Every row gives one point. Examples show where two turns around zero, p and q, send a point. Where does a point land after both, in the order given? Backwards means that the second turn is done in reverse. Each puzzle has new turns, and all numbers are rounded.
In the rows, 128 means zero.

Turn p:
[111 131 185] -> [ 97 125 179]
[105 152 153] -> [127 145 166]
[130  84  78] -> [118 134  62]
[145 116 146] -> [116 104 133]
[148 135  60] -> [174 134  74]
[128 150 146] -> [137 126 155]
Turn q:
[ 82 127 113] -> [ 86 151 121]
[131 153 124] -> [137 132 104]
[ 94 138 131] -> [109 157 121]
[164  80  92] -> [114  63 151]
[169 142 180] -> [194 136 143]
Where do these land?
p, then q: [128 138 112] -> [138 115 118]
p, then q backwards: [143 126 180] -> [135  76 115]
q, then p backwards: [ 65 113 124] -> [ 74  99 150]
p, then q backwards: [139 151 153] -> [145 100 141]
p, then q: [165 113  70] -> [105  63 112]

Turn p:
[128 152 115 112] -> [116 122 103 141]
[111 118 160 103] -> [128 150 114  91]
[163 109  97 102] -> [172 106 105 143]
[ 67 134 129 207] -> [ 64 111 202 118]
[172 127 139 116] -> [161 152 116 148]
Turn q:
[160 143 164 114] -> [116 167 102 109]
[ 91 109 156 166] -> [138 153 179 154]
[135 173  64 138] -> [ 82  68 108 144]
[ 89 103 137 167] -> [144 135 177 160]
[109 133 135  64] -> [139 117 132  63]
[138 138 133 104] -> [124 130 114 104]
[173  97 107 144] -> [153 125  86 163]
Where do these land?
q, then p backwards: [122 152 100 197] -> [137 181  92 172]
p, then q: [140 110  65 120] -> [180 133 109 166]
q, then p: [125  90 157 108] -> [143 153 100 161]
p, then q: [147 192 144 106] -> [ 85  84 151 158]
q, then p: [128  98 155 139] -> [123 152 126 162]
q, then p: [108 126 147  97] -> [138 147  93 120]

Turn p:
[100 114 143 115 133 149 148 138] -> [131 145 138 138 127 128  87 115]
[122 100 119 105  99 179 120 160] -> [119  90 111 150 143 115  73 113]
[145 114 127 126 146 140 133 106] -> [ 94 135 131 133 113 125 132 130]
[162 169 140 146  99  84 129  85] -> [131 113 153  72 123 145 178 161]
[150 155 140 168  98 108 119 125] -> [156 102 135 103 117 124 155 165]
[150 142 144 170 136  90 130 112] -> [143 137 142 119 105 135 172 166]
[136 151 128 118 159 133 112 127] -> [124 139 103 118 108 130 143 107]
[111 121 165 111 124 136 128 133] -> [139 126 144 129 112 148 100 112]
[123 131  87 117 156 127 153 142] -> [115 166  98 135 156 118 128 126]
[ 96 121 100 133 137 138 115 121] -> [129 136 133 143 143  96 134 102]
[113  89 115 100 121 124 120 157] -> [127 118 122 168 159 145 109 110]
Turn q:
[106 127 117 124 124 204 137 146] -> [178 160  91 124 113 157 139 101]
[124 135 130 141 157 130 126 126] -> [131 122 145 113 106 130 128 120]
[108 130 142  82 121 146 121 108] -> [165 148 118 132 129 112 135 165]
[123 146 110 132 133 119 133 154] -> [112 145 129 127 118 132 103 113]
[122 116 106 145 144 114 131 132] -> [125 112 144 126 127 145 106 117]
[225 123 154  85 104 118 123 113] -> [106 143 137 113 208  73 178 130]
[114 139 134 136 109 114  83 116] -> [109 136 144 156 116 143 146 160]
[106 112 134 156 141 110 139 156] -> [107 104 116 110 109 152 104 125]
[118 141 132 154 127 110 146 122] -> [112 105 125 140 106 118 119 119]
[134 110 121 125 119 115 141 107] -> [135 105 130 140 149 119 122 131]
Where do these land?
p, then q: [ 62 123 151 117 114 127 146 121] -> [115 132 155 112 117 101 183 151]
q, then p backwards: [104 128 149 113 149 135 144 139] -> [137 161 144 140 127 146 137 139]
p, then q: [113 139 131 136 130 150 146 115] -> [111 141 136 134 127 116 127 154]
p, then q: [133 120 155 139 137 120 130 109] -> [120 132  96 134 123 123 143 132]
p, then q: [157 112  68 115 136 111 113 118] -> [154  98 129 119  98 134  78 108]
q, then p: [151 135 109 118 132 138  64 132] -> [148 153 119  91  88 129  94 129]
p, then q backwards: [ 98 160 134 116 130 113 131 126] -> [143 123 115 115 153 160 130 139]
q, then p: [166 119 146 121 110 132 146 124] -> [114 170 130 137 142 135 144 128]
p, then q: [169 117 109 177 115 126 132 167] -> [ 92 130 119 110 147 168  91  93]

Turn p:
[120 118 135 146 108 121 144 109 130 116 114] -> [101 117 133 116 126 122 133 144 125 112 109]
[135 122 117 110 120 119 105 110 120 133 114] -> [142 102 148 116 125 122 113 125 122 127 138]
[146 154 136 105 123 136 121 112 141 134 156] -> [139 120 151 152 124 165 132 119 140 135 132]
[136 151 108 134 149 140 155 130 109 141 143] -> [128 141 111 144 122 147 140 107  92 140 125]
[140  87 120 131 174 139 141 115 127 129 127] -> [136 145 115 128 150 132 124 157  91 109 157]
[126 148 165 110 110 140 109 144 102 111 147] -> [110 128 138 129 147 139 127  85 168 135 139]
[141 138 133 142 112 137  88 142 129 137 136] -> [130 101 114 144 125 124 119 122 157 148 141]
[122 162 151 134 143 100 142 134 116 122 146] -> [105 154 138 117 117 144 153 115 133 159 131]
[ 91 153 114 141 135 138 121 137 135 127 139] -> [128 140 131 157 127 100 147 118 128 148 114]
[141 143 123 123 116 111 139 133 141  97 109] -> [132 125 134 101 138 139 126 136 134 142  93]
[114  31 111 131 110 120 120 149 136 143 115] -> [133 139 105 116 117  80  67 165 132  76 144]
[124 128 123 129 138 135 150 121 149 148  89] -> [152 122 117 115 118 122 157 143 112 105 114]
Turn q:
[ 94 139 112 134 120 130 144 177 137 144 160] -> [138  93 170 128 137  98  97 147 132 134 114]
[138 129  97 138 111 143 102 126 144 134 128] -> [ 88 130 131 123 133 113 130 144 129 135 150]
[138 121 136 139 111  88 151  87 144 145 145] -> [137 170 165 109 127 138 130  97 124 109 141]
[143 121 139 127 154 125 101 130 141 134 148] -> [133 118 123 111 109 151 119 143 130 126 156]
[109 112 159 113 136 123 106 128 119 134  89] -> [155 142 101 141 110 133 141 134 106 163 125]
[140 153 105 128 135 111 165  99 106 110  98] -> [120 147 116 138 173 143 144 106 113  98 101]
[129 135 156 107 125 127 102 110 140 103 130] -> [117 139 104 127  89 144 112 116 117 129 127]
[117 101 117 112 119 119 135 122 113 102 121] -> [120 138 129 121 120 134 151 129 132 136  89]
[129 120 143 151 142 163 136 172 101 139 128] -> [157  85 113 139 142 109 134 135 162 144 135]
[154 124 119 147 110 117 120 148 113 133 150] -> [113 109 150 117 141 138 128 114 152 146 143]
[126 129 134 129 127 140 106 114 129 156 155] -> [129 144 135 130 117 130 106 145 149 132 155]
[106 142 134 145 143 139 145 129 149 127 126] -> [146 123 120 120 133 100 113 131 115 107 127]
[142 138 115  93 130 141 153 123 130 103  87] -> [111 123 107 162 130 131 159 123 104 103 101]
Where do these land?
q, then p: [127 113 113 114 135 107 145 124 138 156 128] -> [112 140 111 117 141 152 145 112 143 127 132]
q, then p: [131 111 102 122 128 121 119 109 141 134 143] -> [129 149 134 130 134 128 141 105 152 126 116]
p, then q: [149 111 100 148 120 123 135 158 136 108 108] -> [106 117 127 140 145 144 146 161 104 150 132]
p, then q: [ 74 150 128 139 122 128 118 112 132 104 106] -> [177 141 139 122 133 137 141 103  93 128 115]
p, then q: [128 127 151 128 124 119 124 122 122 100 120] -> [148 126 125 133 108 129 122 145 112 119 120]
p, then q: [141 138 145  99 121 144 120 103 136 160 134] -> [122 125 120 114 101 112 141 104 162 110 134]
p, then q backwards: [115 135 137 131 116 119 114 145 106 162 137] -> [144 123 160 134 102 146 119 125 142 122 134]
q, then p: [140 150 140 126 114 130 165  98  95 117 135] -> [129 102 142 134 155 129 161 161 113 142 113]
p, then q: [137 149 137 150 127 121 134 160 144 108 140] -> [127 127 137 146 146 103 127 150 102 118 146]
p, then q: [109 150 107  83 145 130 118 145 121 103 127] -> [145 148 106 142 134 165 124 111 119 110 164]
q, then p: [137  71 136 151 135 168 127 159 137 107 124] -> [140 158 133 111  91 142  90 152 124  94  97]
q, then p: [148 132 142 146 146 125 116 101 130 177 133] -> [125 141 128 170 135 167 124 122 136 158 136]
